Rows are points. Each copy is the shape, with its points in the same order, turned, moved and blurred by noise. Say if it was mirrored as well.

Shape:
[[  1 -50]
 [  9  14]
 [ -8  10]
 [  8  16]
 [ -7   4]]
Copy 1:
[[ 60   3]
 [-12   4]
 [ -5 -10]
 [-13   5]
 [  0 -12]]
Copy 1 is: only turned
Copy 2, 5 rows:
[[ 49 -15]
 [-11   4]
 [ -1  17]
 [-13   5]
 [  4  14]]
Copy 2 is: mirrored

Shape:
[[ 34  22  36 -17]
 [ -9  14  10 -18]
 [-21  -5  18 -22]
 [ 25  12  13  34]
 [ 12  15 -24   2]
 [  7  -1 -11  -9]
 [ 37   6 -10  18]]
Copy 1 (7 x 4):
[[ 32  24 -23  21]
 [ 17  11  -7 -26]
 [ 28  -7 -12 -31]
 [  6  11  27  24]
 [-20  21   5  -9]
 [ -8   5 -10  -9]
 [-18  12   8  25]]
Copy 1 is: only turned
Copy 2:
[[  6 -30  -9 -60]
 [-19 -18  10 -23]
 [-23 -30  20  -9]
 [ 39   6   7 -25]
 [  0  16 -10  -6]
 [-11 -10  -9  -1]
 [ 26   8 -25 -21]]
Copy 2 is: only turned

Shape, 12 rows:
[[  0   1 -19 -39  24  23]
 [-46  -6  38  -7  14  50]
 [-33 -49   2  -7  -4 -14]
 [ 11  16 -25  20  34  -4]
 [ 17  17 -28 -29 -47 -11]
 [-38  20  11  -4  26  48]
 [-55 -11 -24   7 -11 -15]
 [ 15 -13 -41  19  14   7]
 [  9  12 -22 -28  -1  -3]
 [ 51  36  -5 -26  -4 -22]
 [ 23 -30  21   4 -45 -26]
 [ 18  30  14 -18 -54 -37]]
Copy 1 (12 x 6):
[[ 36   0  -4  -7  12  39]
 [  9 -18  32  53  47  17]
 [  9 -26  43  20 -35   7]
 [ 14  51 -10  -2  -6   7]
 [ -4 -29 -47 -28 -29  20]
 [  6   8   6  42  42  35]
 [ -8  -6  16  29 -44  36]
 [ 39  22 -17   9 -35   4]
 [ 13  -3 -22 -14  -8  30]
 [ -9   7 -40 -55   5  -3]
 [-20 -37  -4  -8 -30 -41]
 [-49 -21 -35 -34 -18  -6]]
Copy 1 is: mirrored
Copy 2, 12 rows:
[[ 12  23   2 -24 -24  -2]
 [ 15 -18  17  13 -53 -52]
 [  9 -40 -10 -24  15 -36]
 [-35  15  13  13   9  11]
 [ 32 -19 -25  -8   1  54]
 [ -1   2  20  11 -60 -26]
 [-27 -55 -19 -16 -13 -11]
 [-21  -7  32 -16  13  20]
 [  7   7 -15  -6  -6  21]
 [ 19  37 -24  30  20  48]
 [ 41 -41 -13  22  46   5]
 [ 38 -24 -51  35   9  41]]
Copy 2 is: only turned
